Each row is a point. Two turns around zero, p and q, are shown by what they do to some points. Where does a point land after both, in the order given? Backwards means that the second turn is done in reverse. Each puzzle has new turns, and all numbers are rounded.

Turn p:
[-10 -56 -41] -> [-47  26 -45]
[29  7 12] -> [ 24 -19 -10]
[-11 -10 -39] -> [-13  36 -16]
[13 17 61] -> [ 19 -55  28]
[-21  42   7] -> [18 12 42]
Turn q:
[ 0 37  4] -> [17 29 16]
[ 17  33 -58] -> [-15  60 -31]
[ 11 -24  34] -> [ 20 -38   0]
[-28 -46  21] -> [-21 -51  16]
Where do these land?
p, then q backwards: [-37   3  51] -> [-54 -18  26]
p, then q: [-13  32  17] -> [ 32 -20   6]
q, then p: [ 30  10 -20] -> [23 29 -7]
q, then p: [33  2 43] -> [ 18 -21 -47]
p, then q: [ -7  -9 -72] -> [-2 72 14]
p, then q: [ -7 -39 -20] -> [-35  22  15]

Turn p:
[-23 -12  -9] -> [-24  -5 -13]
[  9 -35  -7] -> [ -9 -35   9]
[-12  51 -33] -> [ 22  30 -50]
[26 -5 49] -> [11  9 54]
Turn q:
[40  0 -6] -> [ 22  13 -31]
[-1 -1 22] -> [ 8 12 16]
[25 31  3] -> [ -5  33 -22]
[-64 -31 -20] -> [-25 -59  36]
Where do these land?
q, then p: [11 17 41] -> [26 37  6]
q, then p: [ -4 -26 -21] -> [ -8 -32   8]
q, then p: [  0  14 -76] -> [-40 -42 -51]
q, then p: [ 3 -5 38] -> [22 22 23]
p, then q: [-21  13  39] -> [-29  30  19]
q, then p: [ 12 -13 -21] -> [  3 -26  -8]

Turn p:
[-29 -27 -42  -8] -> [-32  43   8  21]
[-18  12 -44   2] -> [ 2 27  6 40]
[25 24 42 19] -> [ 24 -50  -4 -16]
[-66  22 -13  20] -> [-2  9 64 35]
[ 1 -8 45 14] -> [ -8 -35  12 -29]
[ 70 -27  32   3] -> [ -8 -37 -61 -39]
[ 16   5 -19 -50] -> [ 24  42 -24 -13]
Turn q:
[25 11 -8 34] -> [ 26   6  31 -17]
[ -6 -17  54 -11] -> [-52 -23   8  -7]
[ 17  -8 -65 -22] -> [ 55   1 -45  -3]
[ 11  57 -12   8] -> [ 13  56  11 -14]
[-47 -42  31  -9] -> [-42 -39  -5  41]
Where do these land?
p, then q backwards: [15 30 -1 26] -> [-12 -33 -22   9]
p, then q: [-42   9  51  -8] -> [-58 -19 -13 -26]
q, then p: [ 17  -8 -46   0] -> [  6  -1 -49   6]
q, then p: [-69 -10  21 -45] -> [-35   0  45  64]
p, then q: [45 13 10  0] -> [ 37 -18 -23 -10]
p, then q: [ 34 -34 -35  27] -> [38  6  4 52]

Turn p:
[ 41  21 -28  14] -> [-33  23 -16 -35]
[ 37  37   4 -27] -> [-26  48  22  -5]
[-48  30  52   0] -> [37 22 -9 63]
[-21   3  31  31] -> [ 37   6 -27  15]
[ 24 -24 -21   3] -> [ -9 -15   6 -35]
[-41  -3 -27 -48] -> [-31 -35  29  42]
[  8 -65 -10  28] -> [ 28 -48  -5 -45]
Turn q:
[ 21  20 -14  38] -> [ 20 -14 -22  38]
[-75  18  11 -74] -> [-16  86  38 -49]
[ 15  15 -71  15] -> [ 55   1 -52  -1]
[ -5  -3  11 -16] -> [ -7   5  15 -11]
[ 25 -40  26  24] -> [-30 -50   0   5]
[ -5 -15   9  31] -> [-24 -13 -17  16]
[ 23   6  26 -18] -> [  4 -14  37   2]
Where do these land?
q, then p backwards: [-42 -49 -48 -31] -> [ 62   2 -23  55]
q, then p: [28 -2 33 13] -> [ 40 -17  -8  -7]
p, then q: [  9  -4 -55 -21] -> [-42  31  -4 -28]
q, then p: [-2 26 37 -4] -> [ 33  21 -20  12]
p, then q: [ 7 29 33 43] -> [ 59   3 -10  15]

Turn p:
[-23  18 -15  13  13  10] -> [-11  26  -3  -4  23  13]
[ 34  26  20 -16   8  -1] -> [ 43  -7  17  11   9 -11]
[  8  18  -9   1 -18  17] -> [ 19   7 -17   9   1  17]
[-20 -39  -8  -3 -14  32] -> [-17   7 -23 -34 -33  11]
[-13 -76 -11   4  16  25] -> [-36 -18 -16 -66 -26  -7]
[  9  13  51   3 -15  11] -> [ 28  -1  36   7 -24  21]
[-25  17 -12 -28  12 -70] -> [-32  15  12  48  16 -54]
[ 29  24 -15  24  -4 -24] -> [  7 -26  -5  31  32   9]
Turn q:
[  1  53  -7 -12  37   6] -> [ 10  53  31   4 -20 -12]
[-10 -28   7 -20   8  45] -> [-16  14 -13  26  44  13]
[ 11 -12  -3  26  17  14] -> [-22   8 -23  12 -14   2]
[-28   5 -15   3   9 -18] -> [  8  14  -4 -34  -2   6]
[  3 -10  17  18 -32  15] -> [-27 -32   6   8   4  11]
[ 14  45  -1 -31  26 -33] -> [ 42  27  30  -5 -19 -35]
[ -9 -47  34  14 -49 -20] -> [-19 -69 -15 -18  26  -6]
[-11   0  -5 -22 -51 -27] -> [ 30 -42  22 -20  14  14]
[ 29  -6 -26  23  36  18] -> [ -7  28 -33  28 -31   6]
Where do these land?
p, then q: [  5 -28 -22  29 -13 -13] -> [ -4   6 -27 -14  25  29]
q, then p: [  7 -14   8  37  16 -20] -> [-24   9 -30  22 -12 -12]
p, then q backwards: [ 38  28 -15 -24 -14  45] -> [  7 -24 -49 -34  14 -30]
q, then p: [ 36  24  25 -37  -4 -38] -> [  0 -59  30  26  -8 -14]
q, then p: [ -5  37  13  -4 -25   4] -> [  8   0  36  -5 -29   5]
p, then q: [-37 -33  19  -4  15   1] -> [  7 -10  35 -25  32  -4]
q, then p backwards: [-44 -13 -28   3  26  20] -> [-32  16 -28  15   7  41]

Turn p:
[-14  46  -5  34  -2  13] -> [ -6  31  26 -34 -28  -2]
[ 11 -20  -4 -17 -11 -23] -> [  3  -6 -25  11  22  13]
[ 64 -35   6 -10   1   0] -> [-17 -48   0  26  19  44]
[-23   4  42  10 -10 -22] -> [ 52   3  -3 -15  -5   1]
[-20  -5   2   5  40  -3] -> [ 14  14  24  26   2 -20]
[ 36  -6 -34  -9  -8  -5] -> [-39  -2 -12   8  18  25]
[-18  43   5 -35   6  34] -> [-15  -9  18 -39   8 -49]
[-75  50 -25  13  -2 -26] -> [ 16  81  -6 -31  -6 -41]
[ 39 -76  13   9 -15  32] -> [ -9 -64 -22  48 -31  30]
Turn q:
[ 38 -16  -1  56   6  13] -> [-11 -48  15  30  28 -25]
[-18  55 -21 -54 -19  -9] -> [ 41  33 -36  -4 -41  37]
[ -1  -3  27 -26 -19 -20] -> [ -6  23 -13 -15 -26 -23]
[ 38 -35  -3  -1 -17  -4] -> [ -7  -5 -25   3  27 -39]
[ 15   6  26 -31  16  37] -> [ 15  44  21  27   4 -13]
[  7  32 -24   7 -14  -9] -> [ 20 -21 -22  11 -15  17]
[-17   6 -36  27  71  -3] -> [-35 -16  20  22  26  66]
[ -4 -45  33  49  12 -14] -> [-50 -30  34 -15  12 -31]
[-57  -1   0 -28 -35  10] -> [ 32  22   7 -59 -15  11]
Where do these land?
p, then q: [ 13   1  32 -25   3  26] -> [-31  17  -6 -17  20 -23]
q, then p: [ 40  26 -50 -40 -21   9] -> [-66  22  22  13  -4  36]
q, then p: [-51 -34  34  21  14  26] -> [ 53 -38  11 -18  26 -29]
q, then p: [ 26 -10 -34  41 -15 -36] -> [-11  12 -30  62  -9  -9]
q, then p backwards: [-23  27  33   5   1  14] -> [-6 11 16 39 19 18]
p, then q: [-10  18  24 -34 -25 -12] -> [-17  30 -32  13  20  11]
q, then p: [  5 -29 -39  32  42 -26] -> [  4   9  10  47 -28 -52]

Turn p:
[-44  27  24 -14  39  12 -28  -7] -> [  9 -41  10 -30 -10  43  28  20]
[-26  24 -12 -17  -1  19 -46 -27] -> [-12 -24  16 -22  43  24  29  13]
[  8  19   4 -32  13 -70  -5  32] -> [ -2 -18 -61 -24 -27 -36  29  -5]
[ 24  57  11 -41   8  42 -10 -12] -> [-16  15   2  21   8  32  65  38]
[  4 -42   7   6  23 -19 -41   1] -> [ 24   1   5 -40   1  -1   4 -47]
[  4  12 -10  20   8  -7  30 -23] -> [ 11  -1  20  11  -7 -27  -9  27]
[ 34  -6  -8  43 -16 -11   7  43] -> [ 18   1 -18  49  -5 -24 -15 -39]
[-20 -25 -33  12  20  21  43   8] -> [-29  -7  41  11 -32 -10 -33  -5]
[  8 -33  -5  30 -24  31 -25  16] -> [  5   9  13  21  27  20 -23 -46]
[  7 -33  22  -6 -71 -18  76 -33] -> [ -8  65 -28   4   5 -23 -78  46]
Turn q:
[-45  28  39  -7  28  -2   4  24] -> [-22 -11 -47   9  17  24   3 -44]
[ 48  -1   5  18 -33 -44 -20  22] -> [  0  59  39 -16 -31   4  15 -12]
[ 39   8 -29  -8  54  41  32  -1] -> [ 24 -46  29 -15  48 -43  11 -13]
[-12  -4 -45  30   1  10  29 -26] -> [ 47 -21  16  29   9   2 -22  19]
[ 18 -55 -31  16  29 -23  35 -13] -> [ 40 -31  48 -28   9  35   0  21]
[-30 -12 -23 -11 -44  -4 -44   8] -> [-40  28   2  34 -13  11 -15  40]
[ 12 -12  20  12 -23  31 -26   1] -> [ -2  32 -22  -9   5 -19  16  28]
[  7   8  18 -27  12  17  47   3] -> [  7 -44 -11  -5  -6 -15  32 -20]
[-37  39  47 -23 -23 -25 -57 -18] -> [-55  34 -54   0 -36   1 -40 -19]
Where do these land?
q, then p: [-54  27  25 -18  -7   6  46  -1] -> [-12  11  48   8  30 -30 -44 -20]
p, then q: [ 13  28  25  12 -19  -4  34   8] -> [14 38 28 23 17  0  9 -4]
q, then p: [ 16  17  -3 -14  56 -20  20 -61] -> [  1  45  -7 -64  30   3  20 -32]
q, then p: [ 23 -11 -20  23  24 -27  17 -45] -> [ 13  46 -22 -12  14  19  34 -23]
q, then p: [ -9 -34  11   9 -47  -5 -55  23] -> [-26 -53 -19  47  -8  25   7  22]
p, then q: [-15  48 -26  13  32   3  -9  23] -> [ 33  -7  -1 -12  -8  42  30  31]
p, then q: [ 10   7 -20  56  37  28  10  28] -> [ 48  39 -26 -33 -24  11   8  21]
p, then q: [ 23 -20  -5  -1 -47  34 -55  22] -> [ 35 -35 -21 -10  40 -25 -51  -6]
q, then p: [ 28 -47  -3 -15 -32   6 -26 -47] -> [-31  -9 -71   9  -6  15   6 -25]
p, then q: [-24   7 -20 -49 -32  -3  13  38] -> [-13 -17  -6  52  20  31 -27  28]
q, then p: [-10 -23  35 -16  35 -18   5  11] -> [-42  17  28 -19  -6  21  -2  10]

Turn p:
[  6 -59  18 -14 -17  29  35  -1] -> [-31  11 -38 -33   0  24  39 -25]
[ 23   9 -36 -41 -15 -41 -47 -36] -> [ 45 -17 -12  23  28 -15  24  66]
[-55  -1  47   0  -8   7 -20 -33] -> [-44 -43   5 -33   3 -43  -7   9]
[-19  28 -18  41   7 -18 -13  55] -> [ 27  20   9  18 -35 -21 -57 -17]
[ 17  36 -25   4 -20 -39  47   5] -> [  0  44  -6  49  39   2 -21  -2]
[  5  18  12 -15 -17  64 -24   8] -> [ 24  -4  36 -52  11 -10  20 -23]
[-21 -20 -13  23  44  58  17  27] -> [ -6   0  13 -44 -36  51 -30 -31]
[  5  28  -8 -30  45 -30 -49  24] -> [ 30   6  40  17 -40 -11  -3  56]
[ 40 -40  22  33 -20 -29  55 -48] -> [-45 -18 -48  53  30  24  34 -35]
Turn q:
[  9  32 -27 -38 -55  50   7  41] -> [-61  14 -49  44  35  -5   4 -31]
[  3  11  63  20  34 -20  52 -13] -> [  7  -1  25 -60  25  43  -4  46]
[ 13  32  62  20   8  36 -42  -9] -> [-34  56  43 -38  -9   8 -18 -23]
[ 43 -43  -9 -35 -35  30  -5 -28] -> [  7 -15 -16   5  35 -46 -51 -38]
[ 13   3   3  14 -30 -36 -18  42] -> [ 24  42 -29  27 -10  25  -6   4]
[-18  -8 -25  27  55 -23  43  28] -> [ 24 -48  14   8  -7  53  39  22]
[-45   8 -17  29 -33  21 -34 -12] -> [-37   4 -13  10 -63 -19  -9  -4]
[ 10   6 -28  15  21 -59  -1 -25] -> [ 57  -7 -13 -21 -20  -8  35   9]
[-28 -40 -21 -53  35   1  -2 -25] -> [ 13 -44  38  25  15 -52   9  17]
Where do these land?
q, then p: [-44 -14 -18  18 -26  42   6  27] -> [  6 -28 -40 -34  -7 -22 -37 -22]
q, then p: [ 11  -5  38 -16 -45  21 -49  30] -> [ 20 -39  44  17   8 -40 -42   6]
q, then p: [-28  13  -4  -6 -18  -5 -16 -61] -> [ -1  36 -32  19   5 -36   0  37]
q, then p backwards: [ 17  17 -19  -4  45   3 -23  20] -> [53 10 21  1 -1 23  4  7]
q, then p: [ 48  24 -15  54  13   5 -11  18] -> [  1 -20  16 -26  65  26  22  -4]
p, then q: [-12 -63 -41 -22 -17 -52  -3  18] -> [ -2 -14 -59  46  -9  14  43 -41]
p, then q backwards: [-18  21   1  22 -38 -43  47 -49] -> [  8 -10  -2 -63 -46  40  26  25]
p, then q: [ 48  46 -36   2  33  30  24   6] -> [-36  21  41 -49  16  21 -20 -37]
p, then q: [-31   9  12   9  50 -10  47 -41] -> [-43  -3  47  32 -47   2 -16  17]
p, then q backwards: [ 58 -18  45 -23 -39  27 -22 -13] -> [ 15  50 -53 -25  52 -11  -3 -13]
q, then p: [-49 -29  38 -32  42 -17  -1  44] -> [-20  10  29   5 -59 -23  -2 -65]
